Each row of a before or after table is a point. One or more steps were done to the points. Then noise was added and the rows were shuffled. The steps act on columns, c1 being the first. Write out the steps. A step turns or swaps two columns, mirrors them in a line or flattens them onto one, adds a multiple of one to another, or multiplies or shifts one. Angles are multiples of 10 degrees, from the lower column toward the higher: turns from -170 to 170, lines from 10 to 170 but not 90. Use the fewest steps. Two steps may share a column if one is a turn and the other turns, adds or multiplies; they go together, in the order done. Otherwise the lowest column goes first.
(in the rows, 128 means zero)

Before (12 x 2)
[[149 151]
 [145 154]
 [131 105]
 [178 149]
 [117 171]
 [104 156]
 [149 121]
 [126 134]
 [187 132]
 [168 126]
 [113 101]
 [113 102]]
After (12 x 2)
[[167 139]
 [ 98 236]
 [ 92  59]
 [ 93  62]
 [128 188]
 [157 180]
 [ 84 199]
 [106 143]
 [128 111]
 [112  70]
 [150 122]
 [126 193]]
Steps: shift c1 by -20; multiply c2 by 2.5

Before (8 x 3)
[[193 192 173]
 [ 89 161  99]
 [154 157  88]
 [153 120  70]
 [ 75 146 106]
 [155 157 123]
 [ 76 108 111]
 [142 181 139]]
After (8 x 3)
[[124 181 124]
 [ 45 126 100]
 [ 44 160 125]
 [121 169  85]
 [115 152 177]
 [125 148 147]
 [ 59 170 134]
 [161 133 209]]
Steps: shift c1 by -30; turn c2 and c3 by 50 degrees

Before (13 x 4)
[[ 99 143 168 135]
 [177  58 121 126]
 [146  64  99 152]
 [106  81  90  72]
 [112 146 192 128]
 [137  62 103 114]
 [ 93 141 186 179]
 [125 156 161 164]
 [102  59  70  92]
 [110 190 129 116]
 [130 141 148 166]
 [126 138 147 150]
 [ 98 159 194 195]]
After (13 x 4)
[[138  67 157 128]
 [ 98 134  91 144]
 [ 96 131  53 114]
 [147  69 143  93]
 [130 142  94 102]
 [113 142  74 162]
 [104  75 188 160]
 [178  74 136 128]
 [102  52 195 132]
 [ 97 152  35 105]
 [123 155  80 115]
 [125 137 100 120]
 [108 185 135 136]]
Steps: add 0.3 times c1 to c2; turn c3 and c4 by 150 degrees

Before (9 x 8)
[[ 91 135 128 129 143 127 119 135]
 [ 83  91 158 121 162 121 149 135]
 [120 133 193 142 137 152 128 106]
 [110 119 109 162 136  93 129 114]
 [105 135 119 167  82 133 150 156]
 [118 106 160 126 147  98 136 176]
 [149 135 131 102 135 109 133 127]
 [121 210 142 127 112 143 164 128]
 [134 141 143 163 154 160 133 100]]
After (9 x 8)
[[ 98 135 134  99 133 108 119 185]
 [144 140 142 166 134 157 100 157]
 [160 133 193 141 129 153 121 118]
 [176 137 131 127 121 126 114  32]
 [189  91 159 120 150 121  92   7]
 [138 211 141 125 163 143 144 110]
 [166 118 108 160 128  94 118  87]
 [101 107 159 127 136  99 107  78]
 [138 133 118 164 152 136 173  54]]
Steps: multiply c1 by 3; turn c1 and c8 by 120 degrees; turn c5 and c7 by -90 degrees

Before (14 x 9)
[[126 110 139 122 150 102 154 122 152]
 [176 102 177 132 142 124  68 134 148]
 [120 150 185 117 129  94 156 114 134]
 [204 114 175 116 106 174 149 178 150]
 [176 101 111 138 163  93 130 115 138]
 [216 197 178 107  89 134  98 160 143]
 [191  95  54 108 124 122 113 230 128]
 [130 143 187 142 160 124 132 117 127]
 [119  99 157 119 159 116 151 136 158]
 [208 105 162 131 102 112 159 238 158]
 [151 102 177 121 121 105 142 127 102]
 [152 130  74 249  59 145 155 120 148]
 [141 167  79 119 151 113 118 213 122]
 [120 104 140 137  96  97 148 114 152]]
After (14 x 9)
[[188 115 175 117 104 174 128  80  81]
 [166 100 108 139 164  91 109 142  99]
 [120 149 185 116 134  94 137 144 127]
 [109  96 157 119 160 115 127 119 106]
 [191 107 164 133 101 112 140  18  74]
 [187  94  50 106 122 122  93  25 106]
 [159 100 175 122 121 104 120 129 148]
 [145 168  79 121 148 114  98  41 128]
 [129 140 186 143 165 124 110 140 131]
 [116 109 138 124 150  99 135 134 107]
 [146 131  75 250  59 144 136 139  99]
 [166  99 177 131 145 124  49 122  96]
 [207 196 176 103  92 134  76  99  87]
 [113 104 142 140  96  95 124 143 112]]
Steps: mirror c1 and c9 in the line at 170 degrees; shift c7 by -20; multiply c8 by -1

Before (9 x 11)
[[ 76 138 125  71 119  98  70  55 152 112  97]
 [158 134  85 145  87 178 135 180 183 126 118]
 [127  88  99  96 188 148  94  52 123  82 148]
 [173  89  93 153 131 114 151  49  96  83 144]
 [112 113 157  70 148 137 146 145  89 131 119]
 [141  79 103 132 160 119  76  70 133 136 130]
 [101  83 112  99 126 121  49  82 135 101 179]
 [101  88 168  84 106 182 157 116  85 129  86]
 [168 185 149 168  64 179 129 132  86 110  78]]
After (9 x 11)
[[161 135  89 146 158 162 165 184 189 137 114]
 [104  92 171  86  85 152 186 149 126 138  90]
 [128  87  96  98 152 165 116  36  73  64 150]
 [ 79 140 130  73 146 144  63  79 147 118  98]
 [103  83 113  92 133 179  68  49 137 103 179]
 [176  92  95 151 106 106 137  39 108  80 146]
 [112 117 157  75 105 125 152 155  91 121 118]
 [141  82 105 133 149 152  83  69 102 123 130]
 [170 179 147 169  54 170 159 165 167 133  78]]
Steps: add -0.3 times c5 to c10; turn c5 and c9 by -60 degrees; turn c6 and c7 by 40 degrees; add -0.7 times c11 to c8

Before (14 x 14)
[[114 136 165 134  73 147 154 153  91 223 148 115  63  92]
 [109 137 120  57 152 115 192 121  96 150 181 110 150  99]
 [154 157 153 154 121 148 183  89 190 108 140 142 157 218]
 [136  90 176 109 197 101 119 173 126 137 129  85 154 118]
 [ 76  79 179 126 186 133 110  82  92 130 132 122 157 163]
 [157  95 176 134 165  98 136 114  65 160  74 161 140 147]
 [ 44  86  69  93  59 119 117 125 111 191 141 247 144 148]
 [ 94 113 127 144  99  91 162  93 113 186 114 147 160  98]
 [103 152 157 128 213 139 187 147  78 146  67 160  79 123]
 [ 99 176 174 129 170 158  97 176 102 222 172 116 117 108]
 [134 206 153 128 127  85  77 143 161 147 110 181  93 113]
 [118 125 193 111  64 129 141 207 106 119 125 143 174 128]
 [140 127 157 186 105 210 142 125 122  93 119 182 137 105]
 [107  94 137  80 121 163 146  98 126 149 105 101 192 204]]
After (14 x 14)
[[ 45  83 133 138  57 110 121 162 157  99 147 247 132 143]
 [112 133 161 145  76  87 152 115 109 112  91 121 198 144]
 [109  95 122 114 120 114 146 189 180 163 208 104  90 117]
 [115 135 105 144 154 118 193 204 163 110  87 114 132 177]
 [121 123 201 207  64 131 143 114 184 128 130 141 113 122]
 [158  97 190 120 162 120 133 126 177  91 160 153 165  78]
 [134  90 159 180 202 130 122 135 151  98 122  82 111 126]
 [132 212 179 142 130 125  80 126  82  81 114 180 127 104]
 [ 91 118 135  85  97 113 160 127 166  74  97 143 126 107]
 [139 131 176 108 108 129 145  76 136 215 101 179 132 116]
 [108 151 175 144 220 122 184 120 123 128 134 157 198  69]
 [151 158 157  86 117 134 188 114 113 156 215 136  63 154]
 [101 178 165 173 167  85 102 111 140 118 103 115 157 169]
 [ 68  77 181  82 188 127 107 148 169 136 163 122 140 136]]
Steps: add 0.5 times c12 to c3; turn c4 and c8 by -110 degrees; turn c6 and c10 by 110 degrees; multiply c6 by 0.4; turn c9 and c13 by -130 degrees; mirror c11 and c14 in the line at 50 degrees

Before (12 x 18)
[[108 136 200 115 121  94 113  99 139 122 142 119 157 107 108 164 110 113]
 [ 76 116 146 117 110 153  97 138 175 146 128 107 148 141 104 107 107 178]
 [111 114 159 162 129 143 143  96 112 152 131 112 142 112 122 167 112 116]
 [125 105 124 155 103 144 114 135 138 137 139 110 148 176 129  53 104 105]
 [ 96 125 125 114 109 140 133 145 131 130 137  96 140 108 102 154 136  96]
 [134 118 172 190 103 116 106 144 120 178 137 106 151 126 127 156 135 109]
 [137 130 197 147 141 130 136 128 156 151 133  99 139 174 109 150 115  98]
 [106 110 119 115 164 148 131 142 160 154 144 160 140  99 132 125 145 116]
 [137 187 118 116 111 152 141 125 115 131 155 164 151 142 123 119 208 169]
 [130 118 129 115 108 156 114 123 108 196 128 113 148 124 130   7 117 124]
 [134 114 117 120 137 131 140 140 117 139 132 108 155 109  49 126 124 135]
 [107 100 117 111 112 146 114 146 117 124 129  97 175 170 128 166 137 145]]
After (12 x 18)
[[150 120 171 192 145 116 110 101 120 181 121 105 114 125 127 155 118 109]
 [148 148 158 162 146 142 144 154 110 154 140 112 134 113 121 167 122 118]
 [134 140 196 146 116 130 136 133 159 150 124  98 116 173 109 150 135  98]
 [145 156 125 155 151 145 113 111 135 138 132 111 116 175 131  53 116 105]
 [145 145 127 117 147 157 112 124 107 197 119 113 123 125 129   6 122 125]
 [153 136 116 119 115 131 140 123 117 140 118 112 117 109  50 124 116 133]
 [164 150 145 119 141 152  94 110 174 147 159 107 147 139 106 109 126 177]
 [162 140 196 117 148  97 112 152 137 123 142 117 123 106 108 163 143 111]
 [151 123 127 113 135 138 131 104 130 131 155  96 135 110 104 155 122  96]
 [147  34 117 113 142 152 141 124 115 132 128 159  95 141 122 119 157 171]
 [179 128 117 111 130 148 115 104 118 126 131  96 126 169 127 168  98 145]
 [150 118 119 116  88 144 130 136 156 156 152 159 121  95 131 126 103 115]]
Steps: turn c1 and c13 by -110 degrees; turn c11 and c13 by -60 degrees; turn c2 and c17 by 110 degrees; turn c5 and c8 by 150 degrees

Before (14 x 24)
[[161 131 156  73 143 101 200 170  91 127 121 149 141  76  78 143 164 208
   60 170 153  43 106 172]
 [120 107 125 148 149  98 160 127 154 155 150 164 202 102 122  55  80 139
   99  93 156 149 154  96]
 [ 62 125 132  90  85 160 110 179 187 145 101 122 109  97  48 138 110  97
  125 133 197 110  93 179]
 [126  63  86 152 135 153 175 144 138 121 147 166 174 192 142 147 134 135
  151  90  93  81  94 139]
 [185 129  80 119  88 139 206 166 150 166 135 136 151  67 128 107 107 114
  167 100 130  74 149 143]
 [ 60  88 106 103 144 134 120 187 133 141 113  94  97 138  66 158 186 105
  130 151 137 121 118  98]
 [159  94  66 115 136 191 154 182 158 164 109  41 176 159 129 182  90 100
  139 108 100 166  85  92]
 [129  99 120 130 112 167 125 178 172 137 132 111 142 138 108 112 146 107
   65  39 191 131  89 146]
 [131 103 135 103  20 110 100 168 162 168 102 139 146 121 101 172 134 114
  166 133 153  77 114 154]
 [133 196 160 141 150 101  78 143 134 117 167 119 178 180 102 198  81 133
   63 151 172  95 178 165]
 [110 131 134  96  86 118 128 107 146  99 113 157 156 113 143 186 169 150
  119  77 151  56 100 155]
 [ 88 100 172 150 119 123  68  93 168  76 153 124  74 147  56 159 163 185
   90 165 122 159 141 151]
 [115 122 143 103 104 129  79 208 183 122  95 135 131 127 174 125 136  94
  104 145  83  65  39  84]
 [148 138  91 106 104 108 123 100 211 172 151  89 209  95  99 169 131 104
  111 186 156 122 137 151]]
After (14 x 24)
[[122  65  91 176 136 110  38 147 141 122 141 163 171 187 139 149 130 142
  149  93  94  80 124 138]
 [155 135 157  55 145 124 169 167  91 128 120 143 141 173  78 142 162 209
   62 172 151  38 164 166]
 [ 65 127 136  41  85 110 167 179 191 142 100 121 111 117  48 135 111  95
  121 134 197 110 122 182]
 [157  94  61 138 138  98  83 174 155 162 107  41 178 161 128 179  87  96
  141 111  96 165  90  89]
 [134 101 141  86  21 128 147 168 162 164 106 134 143  97  98 170 134 118
  167 135 149  79 150 158]
 [130 102 124  90 110 103  90 176 175 143 129 107 142 209 110 113 146 113
   64  36 195 132 115 149]
 [109 125 132  81  86 123 124 103 149  99 115 156 155 184 144 187 165 151
  114  76 152  59 152 152]
 [112 124 146 129 106  98 149 204 183 126  96 134 124  64 172 121 137  92
  100 143  83  64 173  83]
 [148 141  90  85 105 134 180  95 214 172 151  91 209  78 100 169 130 102
  113 184 156 122 140 156]
 [119 103 128 126 143 142 132 131 156 152 151 163 199 203 119  53  87 136
  100  94 160 151 136 101]
 [132 195 161 113 148 152 106 142 133 117 163 122 179  39 101 195  77 132
   65 152 172  97 125 163]
 [ 59  89 107  99 146 123 132 186 133 139 112 101  95  95  69 155 187 104
  129 153 134 123 125  99]
 [184 131  84 115  87 137 145 169 150 165 135 138 152 247 127 110 104 111
  170 102 129  73 109 145]
 [ 87  98 171 155 118 135 140  92 171  78 151 122  71  32  54 162 156 184
   87 168 119 162 124 152]]
Steps: add -0.7 times c21 to c4; turn c6 and c23 by -120 degrees; multiply c6 by 0.4; add -1 times c20 to c7; turn c7 and c14 by 110 degrees

Before (11 x 32)
[[156  82 142 108  94  86 125 121 140 111  88 161 118 113 153 133  88  69
   58 155 160 131 115 112 142 117 191 112 104  81 117 108]
 [122 153 173 103 137 157  95 191 133 167 159  55  83 200 110 158 200 154
  141 147  70  75 101  89  72 176 127  65 155 168 159 171]
 [114  93 131 128 112 133 139 124 110  62  96 130 112 113 199 127  65  79
  100 124 140 193  88  99  77 117 198 161  93 111 102  75]
 [131 121 175 149 160 125 142 108 150 124 179  92 114 139 157  86 126  92
   58  79 147 173 107 118  80 102 176 163 113  90 141  88]
 [149  89  95 120  90 112 146 107 136 122  64 156 123  47 152 105 122  57
   73 118  73 164  97 131 125 136 144  95  41 125  92  98]
 [161 145 172  91 158 194  72 182 159 162 195  86 101 160 172 161 200 151
  180 115 126  71 177 121  80 195 118  58 134 197 173 166]
 [129  77  93 145 103  70 116 106 116 126 120 116 113  70 176 144 141 100
   96 137 134 162  95 149 126 135 176 131 104 123  65 139]
 [218  81 130 103  77 113 126 171  99 153 120  85 104  77  99 155 135 141
  144 143 117 124 108  18 149 130 147 123  82 163 136 152]
 [112  84 160 169 182 132 117 111 156  94 109 178  93 133 137 124 116  98
  128 109 138 165  97 150 116  73 183 169 123 108 123  63]
 [198 113 138  53  84 131 188 151  81 168 134  80  76  95  97 211 142  92
  106 178  94 118 139  82 152 139 140 118  58 162  64 149]
 [161 156 217 134 130 170 106 192 144 199 163  76 132 153 126 166 161 150
  169 146 122 133 122 128  97 212 112  67 177 186 157 127]]
After (11 x 32)
[[122 152 174 103 137 156  94  58 134 167 161  50  82  78 109 119 200 157
  141 149  70 186 135  91  74 158  75  63 156 100 178 172]
 [113  55 157 168 184 134 122 133 155  93 108 169  92 167 136 139 116 100
  131 109 140  91 158 150 115 123  90 170 125 143  75  64]
 [127  53  95 143 104  73 115 137 114 125 123 109 116 203 176 126 139 103
   96 136 136  93 170 149 125  63 140 129 105 126 136 138]
 [155  70 143 108  94  84 124 130 140 110  88 151 117 184 155 139  91  67
   57 158 158 118 143 114 140 116  99 112 104 172 116 107]
 [197 126 138  53  85 129 191 112  80 168 134  40  75 155  97 142 145  92
  108 177  93 141 107  83 152  66 147 117  59  96 139 149]
 [112  69 131 129 112 130 139 116 111  63  98 128 110 192 199 129  69  80
  102 121 141  59 168  99  78 101  96 160  92 132 119  75]
 [218  78 130 106  72 115 125  79  99 150 119  78 108 173  97 126 135 141
  142 142 115 140 134  20 154 136 154 123  81  96 130 152]
 [146  66  93 121  89 113 146 140 135 122  65 165 122 195 148 127 123  55
   71 115  70  92 167 130 129  93 182  97  40 125 137  99]
 [159 168 215 134 129 171 106  66 147 198 162  64 133  99 126 125 161 151
  171 144 122 134 112 129  97 157 120  66 178  71 212 124]
 [129 103 178 148 159 124 139 141 152 123 179 129 117 161 157 106 130  94
   61  78 147  80 155 118  79 139  89 161 113 156  99  89]
 [161 190 172  93 160 195  69  96 161 160 193  75 101  98 172 129 199 153
  178 113 127 196  60 118  82 173 108  58 136  69 196 170]]
Steps: turn c8 and c23 by -160 degrees; add -0.7 times c23 to c2; turn c12 and c16 by 40 degrees; multiply c16 by 0.4; turn c14 and c27 by -130 degrees; turn c22 and c30 by -170 degrees; swap c26 and c31
